Each point is reached from the start by the listed moves, each made 0, 1 or 2 times, or once backwards (-1), plus a little noise. Say if it took an odd or an even number of moves. Then give how often each move was made.
In the rows, 128 means zero.

Moves:
(1): [109 141 110 153]
(2): [137 164 122 121]
(3): [136 116  82 107]
Start: [137 137 134 123]
Points:
[156  76 112  85] => odd (-1, -1, 1)
[136 173  64 119] => odd (1, 1, 1)
[145 124  88 102] => odd (0, 0, 1)

Moves:
(1): [142 131 124 128 135 134 138 138 127]
(2): [129 115 132 123 138 126 134 131 143]
(3): [113 138 121 115 134 127 138 123 127]
(4): [123 110 135 118 124 135 121 128 106]
(5): [119 126 121 113 104 135 139 134 112]
(6): [120 143 130 141 116 154 123 131 135]
(7): [131 135 142 140 140 143 121 151 117]
(8): [118 133 135 140 114 141 132 117 135]
Start: [126 120 134 131 111 124 121 129 135]
Points:
[111 174 158 162 111 217 105 180  86] => even (1, -1, 1, 1, 0, 2, 2, 0)
[ 96 135 139 126 116 200 158 139 160] => even (2, 2, 2, 1, 0, 2, 0, 1)
[ 71 163 158 161  65 220 138 141 150] => even (0, 1, 1, 0, 1, 2, 1, 2)
[ 80 112 154  92  81 189 107 186  36] => even (-1, 0, 1, 2, 2, 1, 2, -1)
[141  67 136  88  90 110 103 145  48] => odd (0, -1, -1, 2, 1, -1, 0, -1)

Moves:
(1): [140 131 131 106 121 120 150 130 132 133 121 127 153]
(2): [140 118 116 117 144 135 122 127 110 112 103 127 109]
(3): [134 145 108 108 146 142 117 131 132 139  92 151 142]
(4): [115 131 119 128 134 139 145 134 116 127 111 141 113]
(5): [121 106 124 133 138 118 124 129 124 135 134 124 132]
(6): [143 127 122 112 146 117 133 110 124 123 114 141 134]
(7): [148 116 113 105 126 122 123 120 127 130 124 129 123]
(8): [116 141 134 120 135 132 122 132 112 146 136 127 129]
(9): [127 123 137 112 137 142 124 141 120 124 108 156 129]
(10): [134 125 127 112 134 124 140 122 150 119 126 117 129]
(11): [121 112 131 131 101 108 105 100 115 117 132 117 121]
Start: [114 128 135 118 137 140 127 150 129 118 137 146 122]
Points:
[136 110  95  52 139 120  63 128  73 144 117  94 123] => even (1, 2, 1, -1, 1, -1, 1, 2, -1, 0, 1)
[ 79  79 130  49 176 168  85 156  78 107  92 165  57] => odd (-1, 1, 0, 1, 1, -1, 1, 2, 2, 2, 1)
[158  85 125 117 101 118 111 142  93 102 167  78  94] => odd (1, 2, -1, -1, 0, -1, 1, 0, -1, -1, 0)
[112 125 162  86  80 169 202 202 110 118 108 205 132] => odd (2, -1, -1, 2, -1, -1, 1, -1, 2, -1, 0)
[102 102 141 165 132 127 106 169 138 148 238  78  99] => odd (-1, 0, -1, -1, 1, -1, 1, 1, -1, 0, -1)
[118 108 151  35 149 104 127  65  69  63  96 150  73] => odd (0, 1, -1, 1, -1, 2, 0, 2, 1, 2, 2)
[211  84  68  52 169  96 129  80 127  78  92 148 100] => odd (0, 1, 0, 0, 0, 2, 2, -1, -1, 0, 0)

Moves:
(1): [128 134 127 108 130 138 130 141 126 128 133 127 114 138]
(2): [129 140 123 122 119 117 123 131 128 134 117 121 112 123]
(3): [136 134 137 129 124 122 125 140 124 131 128 129 133 100]
(4): [110 139 123 120 121 115 144 138 123 122 127 135 124 123]
(5): [139 118 123 131 145 143 129 123 132 140 125 100 139 137]
(6): [149 110 127 177 146 133 126 122 124 140 101 134 148 113]
(7): [135 124 120 118 138 111 113 135 114 155 144 114 114 157]
(8): [132 125 133 150 122 136 137 130 127 129 108 115 139 149]
(9): [115 124 129 120 101 131 159 122 116 138 110 144 129  92]
(10): [149 121 117 132 132 124 142 121 138 114 142 132 134 133]
(11): [138 134 128 126 139 138 128 128 144 143 130 120 138 150]
(12): [131 148 115 131 124 143 115 131 113 152 143 123 119 126]
(13): [125 137 114 111 120 121 118 131 115 134 126 132 137 140]
(14): [129 118 130 123 124 126 109 138 144 126 142 123 127 122]
Start: [151 136 144 144 122 128 129 132 136 135 117 122 108 135]
Points:
[123  92 127 106  76 146 246 160 118 117  62 109 149 129] => even (2, -1, 0, 2, 2, 0, 0, 2, 2, 1, -1, -1, 1, 1)
[223 122 103 247  65 189 187 133  91 184  26 124 164  18] => even (1, 1, 1, 0, 1, 2, -1, 2, 2, 2, -1, 2, 1, 1)
[117 146 138  75 139 128 108 177 194 104 195  70  58 196] => even (1, 0, -1, 2, 1, -1, 0, 0, -1, 0, 0, 0, -1, 2)
[237  88 130 132 195 105  94 148 169 207 165  41 183 210] => even (-1, -1, 2, 0, 2, 0, 2, 0, 0, 1, 2, -1, 1, 1)
